Each row is a point. Before rounding, the points of a table are all equally far from one centre. They may lie mostly on one side of it. Write the centre, to within rounding.

Points:
[[ -5  41]
 [ 18  33]
 [  2 -43]
 [  4  40]
 [-21  40]]
Centre: [-8 -1]

Points:
[[-31  38 -47 -33]
 [-35  24 -13 -10]
 [-25  17 -50  -8]
 [ 49   7  -8 -16]
 [ 28  44 -47  -3]
 [ -1  27  15  -2]
 [ -3  -1 -27  11]
 [ -8  62 -13 -15]
 [-18  36   9 -10]]
Centre: [  8  20 -22 -31]

Points, 14 rows:
[[-23  30   8  32 -17  10  16 -34]
 [  2   0  -9  58 -22 -12  22 -33]
 [  4  -2  41  76 -24   9  -6   4]
 [-51 -22  -6  42 -13 -27 -20 -17]
 [-11   3   3  53  26  27  19   4]
 [  0  56   5  34  -7  -3  -9  -2]
 [-25   8   1  45 -58 -12 -21 -24]
 [-35  34 -13  62 -20  -4   2  24]
 [-43  13  27  18  13 -24 -22  11]
 [ -6  -6  13  72 -32 -30 -23 -17]
 [-37 -14 -31  26  -9 -12 -41 -14]
 [  3 -12  -7  66  -2   7  -4  50]
 [-24   3  16  52 -47 -29   1 -22]
 [ 16   6 -28  33   8 -24 -36  19]]
Centre: [-10  -2   3  33 -14   0 -10   6]

Points:
[[-20  39 -41  -4  -1 -20   7 -43   9 -28   5]
 [-17 -19 -36  13 -11   0  63 -40 -14 -50  10]
 [-25  18 -34 -18 -29 -45  32 -43  10 -34 -20]
 [ -6  15 -29  15   4 -22  39 -42  26 -54 -17]
 [-37  -5 -40  -5 -26 -18  13   6  10 -30  27]
 [-23   5 -31   6   2 -36  55 -36 -17 -37 -20]
 [-24  19 -49 -34 -44 -14   7 -15   2  -4  11]
 [-21  26 -64 -11   9  15  36 -21  21 -29 -13]
 [ 12  12 -33  14  17 -13  23 -45  15 -47  -7]
 [ 12   5  10 -12  -5 -26  56 -15  19 -29   4]
 [-11   6 -21  11  21   2  26 -34 -30 -32  11]
 [-33  -9 -43  22 -30  12  68 -22 -10 -40   4]
 [-13 -35 -34  33 -10 -22  33 -49   8 -34 -36]
 [-23  -8 -29 -32   0 -14   3 -58  16 -32  -8]
 [  9   4 -54  -8  -1 -38  58 -11  21 -16   3]
 [ -2  -1 -50  26   1   0  57 -35 -29 -33  -4]
 [ -1   9 -36 -16 -24  -7  13 -21 -18 -47 -44]
 [-20  24 -11  33  -2  15  38 -41  14 -40  13]]
Centre: [ -9  -5 -26   3 -20   0  30 -25   8  -8  -9]

Points (17 x 14):
[[ 30  18  29  13  38  28  22   6 -14 -70 -18  27 -33 -30]
 [  7 -10  52  53   1  42   5   5   5 -35  -8 -48 -21 -25]
 [ 15 -20  56   4  23  37  60   3   6 -48  17  -1 -20 -40]
 [ 39  -3  17  43  10  58   8  22  -1   6  12 -33 -16  13]
 [ 16  46  10  40   3  21  27  22  34 -16  39 -15 -22 -27]
 [-11  41  10   4  14  53  32  17  -9 -11   3 -46 -36  -6]
 [ -5  17  27  17  36  26  52  39  10 -40  16 -14 -11 -55]
 [ 17   4 -11  -7  29 -11  26  21   5  -5   3 -38 -34 -11]
 [ 25  21 -11   3  32  53  14  20  13 -27  14  34 -24 -29]
 [  7  -1 -14   8  18  40  -1 -21 -32 -18   5 -39 -19  -1]
 [  8   9  39  11 -38  31   2  35  -3 -39  28 -34 -48 -25]
 [-12  15  28  16  25  36  22 -19  -4 -23  16 -37 -51   6]
 [ 12  -4   9   8  38  47  21   6  14   9   9 -29 -27  23]
 [  3  62  25 -43 -11  21   0 -11  -6 -31  25 -31  -2 -32]
 [ 27  26  21   6  45  71  31  35  20 -40  -5 -23 -21 -23]
 [ -4  17  29 -14   7  12  48  47   9  -1   7 -10 -35 -46]
 [ 33  -5  16  22  36  33  33  15   6 -81   6 -37  -5  -8]]
Centre: [ 18  15  33   1   5  22  11  11   0 -28   3  -8   1 -10]

Points (24 x 20):
[[ 38  35  76 -27  17 -20 -46 -19 -31  19  27  38 -14 -12 -20   7   3  -5
    0   3]
 [  9  -8  46   0   8 -54 -38  26 -23 -19   0 -15  10  11 -56  50  20  -7
  -40   7]
 [ -4  13  19  -4   0 -44 -46 -37 -20 -21  47 -19 -32  -8 -67   2  42  -4
   13  -8]
 [  4   2  34   5  13   2 -70 -62 -16 -10  14  -3  -3  -6 -20  -3  12  28
   -7 -24]
 [ 13  17  28  -3  33   0 -49  21 -38  50   8 -26 -41  47 -52  -3  29 -12
   26 -24]
 [ 23  22  72 -10  27 -47 -55  16 -17  27  34  -1  -2 -31 -36  15  20  42
   -4   7]
 [ 25 -13  28   1  53 -31 -76 -27 -39 -15  10  12  -2  12 -20  37  47  15
    0 -39]
 [ 46   0 -18  33   9 -22 -62  20 -14  16  28  14   0  -2   1  26  48   8
    5  -1]
 [ -7   3  32  26   9 -24 -82   5 -14  17  -3   6 -23 -35 -22   5  56  34
    3   1]
 [ 10 -29  23  13 -19  -5 -13  11 -43  41  -1 -11 -27 -26 -25   8   8   2
  -22 -19]
 [ 38   1  16   4  14 -38 -50  -5 -42  26   4  -9  -2  -4 -35  25   6  76
   14 -10]
 [-18   3  72  12  -6 -31 -22 -31 -30  24 -13   5   2   7 -30   9  33   6
  -14   2]
 [ 30   0  18   0  43 -16 -61  12   3  31   5 -10 -34  11 -37  44 -37  39
  -17 -30]
 [-15  63  38 -25  37  12 -46 -35 -54  25  -4  26 -33 -32 -48  21   5  14
   -5 -10]
 [ -4  -9  22 -21   8 -47 -34  16 -71  -3 -26 -15 -14 -30 -10  12  29  10
   10 -17]
 [-18  -3  18 -50   6 -22 -70  19 -44 -11  17 -35  -9 -20 -20  -3 -13  14
    9   0]
 [ -9  -6  -1   2   9   0 -29 -13 -55  30  -2  15   3 -30 -11   0  31  36
   52  -1]
 [ -8   1  32  17   7 -24 -17  -3  34 -33  20  22  18  17 -35  46  23  37
   -4  15]
 [ 30  -2  32 -38  48 -12 -29  12 -44  54  24   0  25 -25 -33   1  27 -13
    5  26]
 [  6  19  54  -2 -23 -38 -20 -25 -43  34  21   8 -38 -14 -47  35  15  12
   -3 -10]
 [-17  20   2  24  10 -26  11  30 -37  18  22 -26  15 -31 -12  21  -2   5
   21 -40]
 [ -1  42 -17  27   7  -5 -16 -12  -6  -4  34 -10 -40 -20  -6  28  36 -19
   25   1]
 [  9 -14  18  13   0 -23 -40 -32  -6  25   8  17   3   0 -27  14  43 -33
   47 -17]
 [  7  15  32 -33  52   4 -63  -7  -9  -6  30   6 -39 -20  -1 -24  56   6
  -17 -28]]
Centre: [ -3  18   7 -11  30 -13 -29  11 -17   7  12  16  -5   4 -41  11  16   9
  -4 -12]

Points (28 x 24):
[[ -6  32  14  18  30  26 -50   5 -21  -3   1  -4  -6 -67   6  41 -30   1
   40 -12  43 -35  -3  20]
 [ 10  16  21   5  23  30  15   6   9  33   7  -3  20  -5 -15  42 -43 -31
   58 -20  30 -28   0  14]
 [-36  23  17   8  34  75 -15   3 -20  -3  40 -16 -11 -30  19  30  -8  12
   42   6  35 -27  18 -24]
 [  4  34  19 -20  38  27  -1   8  -6  17  16   1 -51 -37  21 -11  -2  11
   67 -18  18 -20  22  -8]
 [  6  12  24 -45  23  20  22 -14   0  11  -6 -18   8 -57  22  41 -12 -27
   20 -58  24  -5 -15 -12]
 [ 18  33  -1 -18  62  31  11   7  -3  28  18  14   5 -44  11  47   4 -10
   32 -19  11 -10  13 -10]
 [  2  36   2   2  16  23  36  14  -4   8  47 -49   4 -56  -1  36 -20  -8
   21 -12  29   6 -26 -14]
 [-11  15  30  13  40  28  31 -18  11  34  11 -29 -24 -62  16  32 -41 -23
   27 -37  21   2   0 -16]
 [ 25  18   8 -24  45  42   8  10  -6  22   3 -21 -13   0  18  29 -16 -29
   58 -12  18   9  17 -20]
 [  4  20 -18 -18  -3  18 -18  29  21  49  39 -26  -4 -32   4  44 -11  14
   19 -23 -10 -12   7  -5]
 [  4  -3   5   0  68  34  -4   5 -22  24  21  -1  -3 -56  46  25 -14 -29
   36  -3  53  -3  28 -21]
 [ 14  26 -11  26  15  24  24  13 -12  -4  30   6 -47 -43  27   9 -12 -31
   70 -28  10  -6   3 -22]
 [ 16   3  21   7  38  35  13  11   6  25  17   5   9 -92  28  15 -14 -14
   34   9  21 -18  11 -42]
 [ 10  29  27  -5  42  49  -2  24   1  45   7 -21  15 -26  16   6 -24  -7
   20   7   4  14 -14 -43]
 [-34  20  35  25  12  32 -32 -20  -1   6   4  16 -26 -34  16  55 -38  11
   40 -19   4 -23  24  19]
 [-10  14  10  13  35  40   6  16  28  28  45 -26  -9 -44  68  26   3 -17
   45 -41  40 -24  -7 -25]
 [  9  10  11  22  11  38  -5  11  -4  31  11  -9  -6 -84   0  27 -33  -4
   49 -37  -1 -12  25 -36]
 [ -7  27  18  15  36  33 -23  -3  39  40   8 -23  21 -52  -6  32 -12 -22
   36  -1  56 -22  14   2]
 [-29   0   3  13  27  21  24  14  16 -26  11 -17  13 -71  -5  36 -29   6
   54 -57  59 -12  20  -6]
 [-14  10  41  21  23  33  16   1 -10 -23   2  -9  -1 -78  11  37 -12 -14
   31 -37   6   1  42 -11]
 [  3  31  22 -26  54   9  -9  10  12  26  16  42  19 -29  17  36 -32 -24
   57 -19  21 -15  29  -5]
 [-35   9   5   0  58  12 -10 -17  -3  22  13 -32 -15 -57  26  40 -20   2
   18   0  68 -15  15 -23]
 [ -6   2  -9   1  36  19  20  11 -12  -2  -1   3  30 -47  12  31 -38 -22
    8  31  49 -32  36 -50]
 [-20  25   1  10  61  37  -8   9  29  -1   0   3 -15 -72  13  12  17   8
   43 -34  26 -22  26   5]
 [-20 -33  22   9  25  40 -18 -18   5  -1  41 -15 -30 -48  20  21 -33 -32
   39 -35  45 -42  24 -25]
 [-28 -12  22 -22  56  16   6   8  -4   4  31 -16 -19 -52  40  20 -45   0
   46  -9  69 -16 -11 -27]
 [-12  18   4  15  50  31 -19   8  27  40  24 -10 -36 -74  37  15 -29   6
   32 -31  16 -35   8  11]
 [-20   0  13 -10  43  11   1 -18   3  15  41 -14   4 -27  20  29 -60  34
   26 -71   3 -46  15 -35]]
Centre: [ -7  11  -4   5   7  16  -6  -8  10  -7  16  -2  15 -25  32  -4 -31   4
  20 -19  25  -7   9  -7]

Points:
[[ 21 -21 -48 -11 -32 -14  33 -14  55 -60   5  -8  -8 -11  20   9  -3  53
   -7 -25 -40 -33 -27   3]
 [  3 -45 -23  -1 -23   4 -21 -32   0 -39 -23  16 -10  -4 -13   7  21  35
   43  -1  -9 -16 -28  -9]
 [  3  -6 -63  -8 -35 -14 -35 -10  22 -10 -15  15   0 -14  22  37  19  62
   18  23 -17 -33  -9 -24]
 [ 12 -17 -37   3  -5  16  20   5  19 -24  -1  33 -42  -9   3  34 -24  41
    9  24 -11 -39 -12 -31]
 [ 35 -33 -63 -16 -19  24 -18 -12  -7 -34 -28  10  17 -12  23  43 -25  53
   16  -7 -35 -23 -13  -6]
 [-19  -4 -33  -9 -28  25   2  -6  -3 -52  -7  34  17 -25  33  36 -25  71
   13 -13 -29  -6 -24 -48]
 [-20   7 -61  14 -20  -4  -3   8   6 -50 -13  15  -2 -26  43  34   0  68
    2   4   3 -20 -40 -30]
 [ 16  -8 -43  -5 -41 -24  27  -5  26 -44  -7  18 -16 -57 -17  16 -26  63
   17 -18 -26  -7 -23   4]
 [-19 -13 -33  10 -45  22 -27   3   0 -10   7  23  13  -1 -12  54   8  50
   15   3 -25 -28 -48 -15]
 [  0   8  -3  22  -8   5  14 -21  -4 -11 -16 -20  25  35  42  49 -15  78
  -13 -10 -11 -55 -48 -11]
 [  8 -42 -37  12 -21 -24 -16 -19  13 -38 -16  24   9 -32   9  30 -56  41
   29  -8 -40  -3 -33 -13]
 [  2  -3 -50  10 -20  16   5 -21  -6 -28  23  43  22 -22  -4  18 -27  41
   18   1 -42 -38  -6 -26]
 [-21 -22 -21  16 -51 -14 -14  -1   2 -39 -20  17  14 -49  13  31  20  49
   35 -22 -17 -39 -20  -9]
 [ 25  -7 -36 -21 -51  30 -46 -19   6 -36 -10  -4  10  -6 -10  24  -8  53
   13   5  -3 -53  -2  25]
 [ -9 -29  -2  12 -15  -1 -15 -37  35 -46  -6  24  23 -24 -13  22  -4  48
   16   4  -7 -45 -36 -24]
 [ 43 -20 -20  15  -7  28 -13  26 -13 -21 -18  25 -11   4  19  34  -2  56
  -29   6   7 -33 -26 -40]
 [ 31   0  11   2 -29  -3  32  24   1 -16  -8  15   3  11  15  42 -10  52
  -32 -11 -41 -31 -53  -2]
 [  7 -17 -17   6 -35  13 -12 -45  14 -81   2  10  31  -4 -20  37 -28  78
    4 -10 -18  -9 -19 -13]
 [ -6  11 -53  24 -15 -18 -13 -51   9 -37   5  -7   1 -13  27  24  10  40
   22  39 -31 -25 -21 -17]
 [  1 -31 -13   7 -55  16  -4 -18   0 -23 -24   1  -5 -23  26  75  -9  49
   22  10   0 -39 -26 -27]
 [ -1   4 -27 -18  -1   6 -22 -19   1 -35  -4  37  -2 -27  -4  54 -25  68
    0  -8   2 -53 -28 -42]
 [-18  10 -56  18 -61  21 -19 -10 -16 -13 -21  30  17 -46   5  34 -12  30
   -2   3 -22 -18 -11 -27]
 [  3   0 -13  10 -26  18   7 -39   5 -55  -9  45  -4 -25  19  29 -11  55
  -14  10   6 -48 -36 -13]
 [ -4 -14 -32  13 -49  22  17 -17  26 -75  20  -5 -55   4  29  52  -4  48
    7 -23 -24 -22  -3  -2]
 [ 13 -18 -36  20 -25  -1   2  28  36 -30  25 -23  13   1 -17  28 -11  49
    3  -4 -57 -18 -40 -40]
 [-22   3 -15  -7 -46  18 -41   0  11 -18 -54  20 -14  25   2  41  -7  70
  -21   9  -9 -24 -24  20]
 [  8 -45  -9  -7 -70  13  10 -26  11 -36 -12  12  38 -31   3  35 -29  36
  -11  19 -37 -25 -16 -15]
 [ 10 -16 -12  -2 -47   1 -23  13  17 -17 -40   6 -15 -18  -7  47  31  86
   -1 -35 -52 -40  -5 -14]
 [ -4 -17 -61 -15 -31   8 -21 -13   7 -43  11  35 -11   2  26  23 -22  40
   38 -20 -12 -22 -22  -1]
 [-10  -2 -56   3 -50   6 -13   1   8 -16  11  12   8   7  26  35   6  44
   37 -18 -33 -20 -39 -19]]
Centre: [-12 -17  -9   4 -15  -2 -13 -17  -4  -7   9 -26 -13 -18  14  14 -17  54
 -30 -22 -15  -5   4  -3]

Points (31 x 24):
[[-34   5 -15 -11  24  30   5  43  15  18 -38 -28 -60  58  26  -8 -23 -35
  -27  27 -28   1   7  10]
 [ -2 -17 -21 -13   5 -12  -9  41  36  -1 -18  -7 -72  61 -11 -35  12 -19
   21  10  -1 -11   1   8]
 [-33  18   6  -9   7 -44  -7  25  21  31  15 -55 -48  21  28 -41 -18  -6
   -7  41 -32  -5   0   2]
 [-54  -5   3 -15   0 -33  -8  42  17  27 -13 -17 -52  53   8 -16  11  23
    0  47 -19 -16  27 -10]
 [-45  35 -25 -44   8 -34 -30   1   4  38 -34 -13  -3  29   8 -41 -15 -36
  -26   8 -22 -32   3  11]
 [-40   0 -39 -46   4 -24  29  19  -6   1 -18 -32 -58  39  26   3 -17   2
  -18  44 -12 -36  31   6]
 [-63  -3 -48   2 -19 -51 -35   3   0  -1   3 -17 -17  58  46 -42  16 -10
  -24  17 -11 -27  42  25]
 [-50   7 -10 -29  -8 -38  -5  -2  23   1   7 -11 -45  50 -17   1 -29 -11
  -22  40  -9 -20  29  15]
 [-14  14 -11 -42  31   0  -9  32  49  35 -38 -42 -22  69  16 -16   2  -1
  -12  21 -26 -11   7  24]
 [-67  10  -5 -28  -4 -29 -30  35  -1  29 -32 -29 -47  37  12   7   1 -10
  -10  31 -18 -18   9  -4]
 [-30   0   3  18 -11 -45 -16  26   5  64 -43   0  -5  28  31  -6  -9 -23
   -1  28  -6 -27  38  15]
 [-32  18 -24 -58  -5 -25   3  16  15  10   0 -14 -35  47  41 -34 -12 -37
  -33  25  19 -20  28 -26]
 [-52   1 -12 -20  20 -28 -30  37  45  11   1 -21 -40  50   7 -27 -24 -24
    0  43 -20 -12   7  28]
 [-38  29 -17  -5  12 -16 -40  58 -26  22 -21 -45 -55  30  19 -31 -27 -21
  -40  17  -9  -6  25  -9]
 [-41  14 -10  10   1 -22 -34  33 -12  23 -13  11 -51  41  23 -46 -45 -12
  -32  44 -16   6   5 -30]
 [-36   4 -41 -21 -27  -6 -23  15  14  26  -7 -20 -53  36  51 -14  23 -16
  -25  39   6 -17  -3  25]
 [-30 -31 -17  20 -13 -42 -26  31  -5  36 -11 -10 -57  74  20 -22 -23  -8
   -3   9   3  -3   3 -31]
 [-39   8  -6   2  -7 -24 -16  30   4  27 -27   2 -64  24   2  10 -32  -7
  -21  31   9 -28   9 -26]
 [-35   1 -25 -20  16 -48 -27  18   9   8 -38 -14 -86  40  16 -43 -11 -23
  -19  25 -21  15  12 -20]
 [-27   3 -24  -6 -23 -18 -41  22  -5  43  -3  -6 -32  62  13  -9 -49 -10
  -26  36  16 -25   8  20]
 [-23  18  12  -8 -15 -38  22  20   1  25 -28 -27 -51  40  -3  -9 -19  13
  -21  24 -17 -28  18 -42]
 [-50  27   4 -38 -16  -5 -46  23  10  32  -5 -14 -33  34   2 -30 -12 -14
    1  13  -1 -27  -2 -14]
 [-35  -3 -21  -4 -28 -27 -27  32   4   5   3 -19 -66  49  46   1 -27 -28
  -11  14  17  18  -4  -9]
 [-40 -12 -12 -34 -21  -8 -22  32  -9   3 -22 -12 -54  27  26  -6 -15 -50
  -16  37   7  -1  -8 -17]
 [-45   8   7 -19   5 -41 -43  22   2  27 -14 -39 -34  54  16 -29 -40 -16
   -5  17  20   5  31  39]
 [-41   8   9  10 -29 -32 -40  30   8  22 -15 -12 -57  38  15 -21 -19 -34
  -20  34 -15 -34  15 -13]
 [-38  36 -42   2 -34 -51 -21  16   4  -3 -30 -29  -9  32   5  -1 -21 -46
  -16  19 -18  -2  15 -16]
 [-61  11 -23 -21 -35 -31 -40  14  19  28 -11 -29 -22  71  24  -3 -11   4
  -21  29 -11  -9  17   7]
 [-41   5 -21  -8 -11 -29 -59  36  13  36 -25 -10 -29  48  45   5 -53 -26
  -16  17 -23 -11  20  -6]
 [ -9   9 -12 -18 -14 -22 -11  24  21  62  -9 -32 -10  25  21 -23 -17 -43
   -8  42 -30 -21  31 -24]
 [-62  -7 -27  10  21 -31 -34  28  14  17 -50   9 -21  57  -9 -12 -21 -22
  -21  38  -3  -9  22  -8]]
Centre: [ -7  -5 -18  -3   9 -12 -12  10  -1  -3 -16 -13 -15  31  28 -24 -11   0
 -11   4 -16  -6  22   4]

Points, 29 rows:
[[-31  29  16 -19 -21   1   8  44  43   1 -14 -22 -28  25  59  24  -8 -14
   15  12  20 -35  26  23]
 [ 38  35  27   5  12 -15  26  22  43  10  22 -17 -37  -2  34  26  -8  35
   25  69  20 -27  10   1]
 [ -1  12 -26   5  -1  15  36  -7  45 -12  -3  10 -58   8  41  58  -6  19
   24  20  23  -1 -25  -4]
 [ 20  46  -2 -18 -12 -37  19  19  58  35  27 -10 -43 -18  66  15   3  17
   19  19  18 -45  -8  11]
 [ 15  35  -4 -32 -28  -8  40  25  65  19  26  12 -40  -8  43  -3   3   1
   20  33  15  -7   2  35]
 [-17  18  -2   9   6  11  19  -2  70 -32 -18   9 -52 -19  50  21  -8   4
   36  31  33 -37  27  14]
 [ -6  22   3  -3 -32 -10  28   5  36  13  17 -32 -59  -2  57  -9  30 -12
   28  24  24 -10  31 -32]
 [ -4  25  10 -30 -18   4  14   2  27  -2  23 -26 -31  -3  53 -13 -10   3
   55  54   2 -56   6 -23]
 [  4  47  38 -58  -4 -41  28  -9  14  10  -8 -17 -25  11  27  11  21  11
   -4 -20  -6 -27 -26  41]
 [ 17  30 -15   9 -15   3  46 -11  56   5  27  -3 -56 -16  66  23 -25  12
   49  32  18 -34 -16   3]
 [  1  55   7 -15  17   7 -26  19  36  -3   0  -7 -24 -25  53 -27  -3 -16
   18  37  33 -22  11  21]
 [-28  52  39   1 -24 -16  18   5  33  -1  -5 -15 -30  16  55  24 -28  32
   21  20  22 -32 -16  14]
 [-23  47  26 -14 -28 -20  35 -17  36  -8  18   7 -64   4  49  15  -9  21
    4  26  44 -16   7  13]
 [ 10  20   4   9  31  17  19  22  77  -5  -9  -3 -25  -4  64   0   8   9
   26  19  43 -26   7  -7]
 [-23  -1   2  -7  -1 -24  22  33  34  -4  22 -17 -21 -10  46  42 -13  31
   -1  -4  16  -6  11  31]
 [-13  26  14 -22   2  -4  15   1  11  16 -10  -8 -26  -3  51  39  13   4
   30  34  48 -65   5  29]
 [-12  32  36  -3 -12 -27  13   7  79 -26 -13 -12 -37  -3  65  22  -7  17
   29  13  12 -59   0  13]
 [ 36 -25   7 -11 -16  -5  13  19  25  17   9  -9 -59  13  40  21 -18 -23
   18  56   2 -16  23   6]
 [ 26  16   2  -6  -1 -24  35  33  47  14   3 -35 -49  -3  61  14  14  15
   39  43  25 -37  -6  18]
 [  0  31 -20  23  21  36  14 -24  15  -7  19 -11 -46  14  53   9 -11  17
   27  51  46 -40  28  25]
 [  4  37  -8 -17 -16 -21   7  15  64  28   2 -23 -20 -13  65  24   5  24
    2  34  31 -29 -10   9]
 [ 10  17  21  -3   3 -40  34   9  44  11  -3 -22 -47 -33  64 -33 -12  13
   39   7  17 -40  13  10]
 [ 17  -6   7  10  -1  11  14  36  49  16  -3 -13 -25   6  40  17 -16  10
   48  26  33 -24  36 -23]
 [-25  38  10 -13 -13   4  23  26  48 -12  37   0 -26  17  26  -2 -32  21
   46  36  25 -28   7  -9]
 [ -1  29  15  -4  -2 -24  39  19  11  -3   4 -20 -20  13  28  16 -39  63
   18  35  26 -62  29  23]
 [ -9  52  24   3   7  -9  16   0  37   0  50  -7 -51  -1  46 -16  23  -6
   -5  51  27 -28  15  13]
 [ 14  39  23 -11 -12  -1   1  25  35 -10  10 -36 -65   3  58  -4  27   3
   -4  38  39 -39  12   2]
 [  5  38  28 -21   5   6  37   2  29  15  33   5 -21   0  48  51 -24  35
   32  34   5 -44  12 -11]
 [ 43  37  27 -25 -19 -14 -20  -8  37  18 -12   4 -14  21  41  -4  -6  42
   55  25   0 -30  38 -23]]
Centre: [ 33  37 -12   3  -5 -19  22 -16  21 -24   2 -10 -10  15  24  10  -4 -10
  10   2   1 -30  17   6]

Points:
[[ -9 -27  -2 -33 -32  -2  14 -67  -3   9 -32 -19   7  21 -12 -30   0 -22
   10 -14 -54  45  28  16]
 [-19 -53 -38 -38 -41  18  -2  -9 -21  25 -55  40  -8 -12  12 -38  -4 -15
   10  17   6   8   8 -32]
 [-34 -31 -16   2 -51  29  11 -66   1 -22  14  13  11 -23  22   6  10  10
   19   2 -20  30  33  -9]
 [ -7 -37 -19  24  -1  15   5 -52 -25  38  -4  17  -2  21 -12 -21  22 -29
  -15  -5 -23  48  34 -17]
 [ -1 -34 -29 -46 -39  14  36 -17  13  35  20 -10  11   9  23 -40 -12 -42
   15  59 -19  41  31   8]
 [-29 -62  -5 -20 -30  25  27 -28 -40 -20 -19   3  12  23 -27 -20 -10 -41
   27  11 -44  42  29  16]
 [-27 -58 -27  -7 -52  -2  37 -27  44  -1 -10 -33 -12 -14  29 -36  14 -19
   57  19 -12   8  31 -19]
 [-18 -45 -45  11 -59  12  26 -66   5  -8   1 -19  14 -15   1 -17  22 -15
   23  -6 -25  47   4   3]
 [-18 -53  -4   3   4  30  12 -80  21 -44 -10 -24  39   8  20 -25  26  -8
    6  22 -15  27  11  29]
 [-21 -67 -14 -22 -53  14  35 -12  -4  -8 -37  -3  27  -9 -11  33  14  -7
   41  12 -26   4   8  27]
 [-10 -48 -24 -31 -40 -10  -9 -16   5  16  -4  15  25  11  54 -10 -33 -19
    6 -15 -10  38  34  34]
 [ 22 -36   9 -33 -54 -12  54 -68  17  27 -22 -10   7  12  -8 -23   0 -24
    1  -7 -13  37  48  14]
 [-14 -25   2 -22 -50  24  37 -40   8  19 -38  13 -17   5  16 -38  13  -6
   16  12 -31  45  42   6]
 [ -4 -38 -20  -8 -37  10 -17 -36  42  -3 -34   6  25   7  49  14  20 -24
   -9  26  13  36  36 -11]
 [-20 -64  -4  -5 -38  37  28 -68  28  25 -16 -17  16   5 -12 -34  24 -22
    1   4 -23   1  67  37]
 [  6 -60   7  -7 -14  26  19 -80  30 -11   0  13  -5  18   9 -11 -17   0
    4  38 -15   3   3  12]
 [-30 -46  -7 -30 -58  40  43 -64   2  21 -16 -13  19  -4 -10 -27  -9  -1
   19  -3 -42  30  27  20]
 [ -2 -23  -7  18 -42   5  10 -67  20  43   1  11  17  17  21  -8  16  -7
   19  13 -23  14  38 -15]
 [ 22 -64 -19  -1 -35   8  12 -82 -15   5 -38  14  16  15 -14 -26  15  -1
   14  -8 -24  -1  28  23]
 [-23 -35 -26 -23 -47   2  44  -4  12  10 -42  -4   2   8  34 -42  20  34
   -8  18 -26  27  32  23]
 [ -2 -26 -12  15 -47  -2  28 -26 -20  13   3 -17   8 -12  31 -20   2 -21
   45  29 -54  19  11   5]
 [-30 -77   4 -21 -51 -10   1 -50 -15  16 -15   1 -26 -23  32 -30  23 -14
    3  -5  -2  -3  40   8]
 [ 41 -52   6 -21 -29  26  48 -47 -29 -11 -32  11 -21  10  15 -18  15 -28
   -3  36 -36  -6  27   4]
 [  4 -55   8 -21 -19  40  -8 -51  17 -17  -7  -9  22  26  32 -18  20 -27
   37   9 -34  23   0 -21]
 [-29 -40   5   0 -40  42  33 -50  -6  16 -12 -12   2   6  41 -34  24 -18
  -22  41 -20  22  -8  -2]
 [-44 -48 -21  -3 -20  43   8 -29  22   2 -31  17  44  -8   7 -24  36 -12
   34  -3  54  29  16 -11]
 [-60 -41 -11  -4 -38 -11   8 -56 -14 -18  31  19  42  12   1  -2  30  -8
   -2 -12 -13  -7  26  11]
 [-16 -31 -29   4 -45  39  31 -66  -3   6   0  12  36  25   7  -6 -21  -1
   33  -5 -19  34   2   5]
 [-28  -5 -49 -24 -43  -1  31 -20  11  43 -11  -8   4  16  38 -22   8 -34
    7  36 -37 -12  17  25]]
Centre: [ -8 -38 -22 -19  -1   9  32 -18   0  -5 -11 -14  24  -8   3 -20  -4 -22
  -5   0   3  -4  29  -9]
